Every row gives one point. The ring and each string are closed loops that go straight from each point to the next, and from the last back to the first. Before rounding, they use only three directions, however many columns there are. How many times does the string pass through the ring? Passing back the other way cancels.
In the rows, 128 means zero.

Ring:
[[ 99  93 130]
 [132  85 140]
 [187  86 135]
 [194 105 120]
 [160 129 111]
 [111 145 103]
 [ 64 148  93]
 [ 46 138  90]
 [ 56 115 103]]
String (26 x 3):
[[ 20 149  60]
 [ 26 142 109]
 [ 45 134 125]
 [ 89 121 111]
 [ 72 122  71]
 [ 24 134  44]
 [ 13 144  81]
 [ 25 148 119]
 [ 85 129 134]
 [ 84 133 126]
 [ 71 147 128]
 [ 73 167 111]
 [117 157  83]
 [135 158 104]
 [132 141 131]
 [119 128 138]
 [147 119  95]
 [176 127  85]
 [183 137  85]
 [142 144 121]
 [111 134 136]
 [118 124 107]
 [108 129 109]
 [ 88 136 122]
 [ 93 131  91]
 [ 54 144  64]]
Times through: 3
String, 31 rows:
[[170 128 141]
 [145 136 145]
 [155 144 113]
 [149 144  76]
 [132 132  74]
 [118 120 104]
 [ 85 139 133]
 [107 123 114]
 [ 91 133  70]
 [ 51 147  57]
 [  9 155  49]
 [ 13 146 101]
 [ 69 128 135]
 [104 117 113]
 [ 62 122 130]
 [ 38 116 132]
 [ 48  99 110]
 [ 65  94 127]
 [ 83 102 153]
 [ 94 102 162]
 [115  80 166]
 [158  62 145]
 [170  74 120]
 [156  93 111]
 [124 111 143]
 [167  95 167]
 [203  88 149]
 [248  80 104]
 [198  97  90]
 [222 101  97]
 [220 112 110]]
Times through: 1

Ring:
[[171 125  59 149 142 108]
 [196 166  77 148 140 158]
 [196 181 132 144 134 197]
 [169 146 180 145 132 185]
 [125 114 203 132 129 155]
 [ 88 115 189 106 124 130]
 [ 76 119 144  94 124 103]
 [106 105  89 117 134  80]]
String:
[[134  92 109 143 139  94]
 [115  58  86 145 142  49]
 [ 80 108  81  99 130  65]
 [ 73 167 106  69 120 116]
 [ 49 148 127  62 117 103]
 [ 39 115 160  73 119  92]
 [ 91  72 168 127 131  90]
 [126 129 144 122 130 134]
 [121 124 159 122 129 136]
 [119  78 192 144 133 121]
 [110  72 249 143 129 141]
 [113 149 229 109 121 187]
 [124 165 185 107 123 180]
 [138 118 157 136 133 139]
 [136  66 187 160 137 118]
 [122  66 203 152 135 119]
 [126 129 155 123 130 140]
 [ 99 167 168  89 120 160]
 [ 41 149 201  60 112 138]
 [ 25 137 179  55 112 110]
 [ 75 175 135  68 117 138]
 [117 138 126 111 129 127]
 [121  83 118 139 137  86]
 [104  69  85 132 139  51]
 [ 97 101  56 111 135  55]
 [110 157  75  95 128 111]
 [132 144 115 118 131 132]]
Times through: 2
String:
[[121 172 171 101 122 177]
 [ 86 129 239 101 119 165]
 [ 80  90 222 114 124 126]
 [ 92  66 189 131 131  98]
 [101  63 167 137 134  88]
 [ 64  83 166 104 126  84]
 [ 35 150 144  53 114 106]
 [ 69 150 121  74 121 110]
 [113 134 118 110 129 118]
 [132 105 119 136 136 107]
 [125  60  81 150 143  53]
 [137  59  46 156 147  39]
 [149 121  40 136 141  85]
 [151 177  68 113 132 140]
 [149 164 103 119 132 148]
 [164 100 109 159 142 113]
 [213 107  69 185 150 121]
 [229 200  63 153 141 190]
 [211 228  91 130 133 216]
 [163 200 122 113 128 190]
 [159 134 133 141 135 147]
 [176 117 146 160 139 151]
 [200 120 186 177 140 185]
 [185  91 204 181 140 167]
 [152 107 172 151 135 146]
 [137 142 165 124 129 160]]
Times through: 2

Ring, 9 rows:
[[125 169  88  91 101 135 121 137  91]
 [114 169  77 107 105 144 158 122 122]
 [109 162  84 119 115 146 184 106 146]
 [109 146 106 129 131 141 195  87 160]
 [114 136 124 129 139 135 188  82 156]
 [126 129 142 122 144 125 168  91 135]
 [139 134 143 109 138 120 143 113 105]
 [142 144 132  98 127 120 123 130  85]
 [136 158 109  89 110 126 109 140  77]]
String, 28 rows:
[[147 134 149  99 136 114 119 125  82]
 [166 144 134 109 138 117 158 154  79]
 [144 150 119 105 126 125 147 136  94]
 [128 150 114 104 121 129 141 118 108]
 [117 150 122  81 109 124  77 111  84]
 [136 164 106  76 101 124  81 149  58]
 [143 174  87  82  97 129 105 166  59]
 [117 167  96  75  94 130  75 130  74]
 [110 154 110  89 108 131  99 106 101]
 [124 159  98 106 115 135 150 123 112]
 [115 155 105 100 113 133 129 110 113]
 [104 161  94  93 103 137 113 105 112]
 [108 178  59 111  98 152 175 123 134]
 [122 177  54 134 112 156 238 133 155]
 [122 167  71 135 120 151 232 123 156]
 [119 164  74 141 125 152 244 114 168]
 [123 154  99 125 127 140 195 112 141]
 [110 148 111 112 122 135 153  94 134]
 [ 97 141 118 114 126 137 150  72 151]
 [103 133 122 137 142 139 205  65 179]
 [122 135 123 143 148 137 227  87 170]
 [125 138 123 129 140 133 195  97 146]
 [117 144 121 108 125 130 141  99 122]
 [115 136 135 108 131 127 135  88 125]
 [125 145 120 112 128 130 154 108 121]
 [130 141 126 114 133 128 159 110 120]
 [117 141 129  99 123 126 117  98 110]
 [125 133 148  94 130 117  98 100  95]]
Times through: 3
String:
[[105 139 113 141 140 143 219  72 182]
 [101 144 112 119 127 139 167  78 154]
 [108 147 115 103 119 133 129  94 124]
 [116 152 103 116 122 138 169 105 135]
 [119 163  79 130 120 148 216 116 152]
 [119 177  55 132 111 155 232 130 155]
 [112 181  54 113  98 152 182 130 133]
 [105 169  81  92  96 141 117 116 109]
 [115 152 110  99 115 132 125 107 112]
 [125 160  98 104 113 135 145 125 108]
 [138 171  82 104 108 137 159 152  96]
 [140 179  75  89  96 135 128 166  73]
 [130 174  86  80  94 132  95 151  69]
 [117 161 102  82 101 130  88 123  84]
 [118 156 107  93 110 131 113 116 100]
 [133 163  93 106 114 135 157 137 105]
 [137 180  67 101  99 141 160 161  93]
 [132 173  75 110 108 142 174 146 110]
 [119 161  94 105 112 137 149 120 116]
 [107 157 100  98 109 136 124 104 117]
 [101 160  92 103 107 141 137  99 129]
 [114 152 107 107 119 135 145 104 124]
 [120 154  98 122 124 140 189 110 140]
 [120 152  96 134 130 143 216 105 157]
 [119 149 112 112 124 134 157 105 127]
 [106 144 119 106 122 133 134  87 130]
 [100 135 123 126 136 137 178  66 166]
 [108 135 122 137 142 139 207  73 173]
 [123 139 113 150 148 141 249  91 178]
 [121 141 111 146 145 141 239  91 175]]
Times through: 2

Ring:
[[172 101 139 165 110 127 152 173 158 159 135]
 [116  92  83 190 163  94 130 169 191 194  93]
 [ 66  80  91 149 193  53  90 123 156 152  79]
 [ 76  79 134 105 173  51  87 109 114 101 106]
 [124  84 182  78 124  78 114 135  88  64 158]
 [176  98 178 120  93 121 149 166 118 106 164]]
String:
[[169 106 133 180 118 129 141 143 159 175 110]
 [145  92 141 139 124 103 140 172 144 132 141]
 [165  92 158 127 102 114 157 199 139 116 171]
 [201 101 190 121  72 137 166 184 119 105 183]
 [202 107 199 124  75 140 150 140 105 108 160]
 [172 102 177 129 100 121 135 132 114 117 141]
 [132  88 143 126 131  92 132 166 136 119 142]
 [141  92 148 132 126 100 130 153 133 124 136]
 [172 103 164 144 105 124 138 136 127 134 132]
 [215 113 173 164  75 156 163 157 139 152 146]
 [188 103 144 167  97 137 166 192 161 159 149]
 [143  91 127 151 128 104 146 188 160 146 140]
 [127  88 124 143 139  92 135 177 154 139 133]
 [124  89  91 179 151  97 143 197 191 181 117]
 [101  91  51 217 183  89 127 173 218 226  70]
 [ 82  92  50 217 200  78 102 127 206 227  41]
 [ 94  89  92 171 176  76 105 130 168 173  79]
 [109  84 120 137 152  79 122 162 149 134 123]
 [ 78  76  90 144 179  59 116 179 169 146 113]
 [ 38  81  45 190 229  43  75 106 190 202  31]
 [ 60  86  63 189 211  58  81  99 180 198  38]
 [ 99  89 102 162 170  78 106 128 159 163  86]
 [104  83 107 146 159  77 124 173 162 145 120]
 [100  82  85 166 167  78 131 193 186 169 114]
 [116  94  61 218 171  99 133 174 215 225  76]
 [141  97  84 206 146 114 148 188 203 209 101]
 [176 112 104 223 125 142 147 147 192 223  85]]
Times through: 3
String, 28 rows:
[[181 107 166 151 100 131 139 129 128 141 128]
 [134  91 138 138 133  96 130 157 141 132 131]
 [143  89 137 136 123 101 146 192 150 129 152]
 [152  92 130 152 121 110 151 194 161 147 145]
 [175 105 109 202 118 136 161 187 191 201 117]
 [165 109  89 230 136 136 147 158 205 233  80]
 [136 100  98 196 149 109 129 146 182 197  86]
 [121  88 121 147 146  89 127 162 153 144 122]
 [113  82 110 144 150  82 136 194 165 142 135]
 [ 91  84  66 187 182  76 123 179 199 193  90]
 [ 73  83  55 191 199  65 108 158 200 200  69]
 [ 62  87  57 197 211  61  84 105 188 206  36]
 [ 85  87  96 161 182  69  96 116 158 164  75]
 [104  84 120 136 157  76 115 150 145 134 116]
 [ 74  74 107 123 177  52 107 162 148 123 118]
 [ 34  74  99 122 213  27  60  82 129 125  64]
 [ 47  80 120 116 202  35  54  51 109 116  60]
 [ 81  83 138 113 172  56  80  86 110 108  92]
 [114  86 137 126 146  81 116 143 132 121 124]
 [113  84 142 117 144  78 117 147 126 110 132]
 [107  76 166  75 135  65 118 163 101  64 165]
 [120  80 198  54 120  70 111 134  70  38 172]
 [140  87 209  61 107  86 114 120  65  44 168]
 [146  93 186  97 113  97 119 122  92  83 147]
 [132  89 150 121 130  91 126 152 126 113 139]
 [149  87 170 102 109  99 143 180 117  90 172]
 [185  94 196  96  78 121 160 189 106  79 195]
 [207 107 198 125  70 143 158 157 110 108 170]]
Times through: 5

Ring:
[[141 112 128 157 128 145 138 127 153 144 112 178 118 138]
 [122 149 135 134 133 116 115 140 116 134 111 134 135 129]
 [100 188 139  95 122  87  92 142  67 112 110  67 157 109]
 [100 179 137  89 107  92  97 130  67 104 110  60 157 104]
 [128 131 121 117 104 129 129 111 113 121 117 116 131 107]
 [152  92 109 147 109 160 154 102 156 140 122 173 107 115]
 [158  83 115 167 120 167 158 110 176 150 118 202 102 131]]
String, 28 rows:
[[151  97 127 175 136 156 147 128 174 155 113 207 108 147]
 [150 108 114 158 134 149 143 122 156 152 121 184 108 125]
 [135 128 122 138 125 133 130 124 131 137 117 149 123 120]
 [118 150 139 129 124 115 113 137 111 127 108 124 140 130]
 [104 176 151 122 135  95  95 154  93 124 103 106 153 137]
 [112 174 136 121 141  98  99 150  94 131 112 110 144 123]
 [121 162 125 121 135 108 109 138 101 133 117 115 136 113]
 [126 147 123 124 126 119 119 129 110 132 118 123 131 112]
 [112 159 138 115 118 108 109 134  96 119 109 102 145 120]
 [ 84 205 154  84 116  72  78 149  49  99 102  42 173 116]
 [ 82 215 148  72 116  65  73 147  35  97 106  24 175 103]
 [ 96 196 135  81 115  81  88 137  52 105 113  45 161  97]
 [127 146 116 116 119 120 121 121 105 128 121 113 130 102]
 [112 159 134 107 112 107 109 128  90 115 111  92 146 112]
 [ 98 175 146  94 104  94  98 132  72 102 104  65 160 115]
 [ 99 172 141  87  97  96 100 125  68  98 107  58 160 107]
 [118 146 124  98  95 117 120 110  91 108 116  85 141  97]
 [129 126 119 111  94 132 132 103 111 116 117 109 131 101]
 [148  99 106 132 100 154 151  95 141 131 124 149 112 102]
 [160  89  97 149 114 164 159  98 159 147 129 179  99 104]
 [143 113 115 139 116 144 141 113 139 137 120 155 116 114]
 [136 114 125 138 111 142 138 115 137 131 114 150 123 123]
 [158  74 115 164 108 173 164 101 178 144 117 200 102 130]
 [181  41 101 190 116 199 186  92 214 163 124 249  80 133]
 [175  60 100 181 124 185 175 100 199 163 126 233  85 127]
 [154  98 110 156 124 156 150 113 160 149 123 184 105 120]
 [154  98 111 158 126 156 150 114 162 150 122 187 105 122]
 [161  83 114 177 133 168 158 117 183 159 120 218  98 136]]
Times through: 4
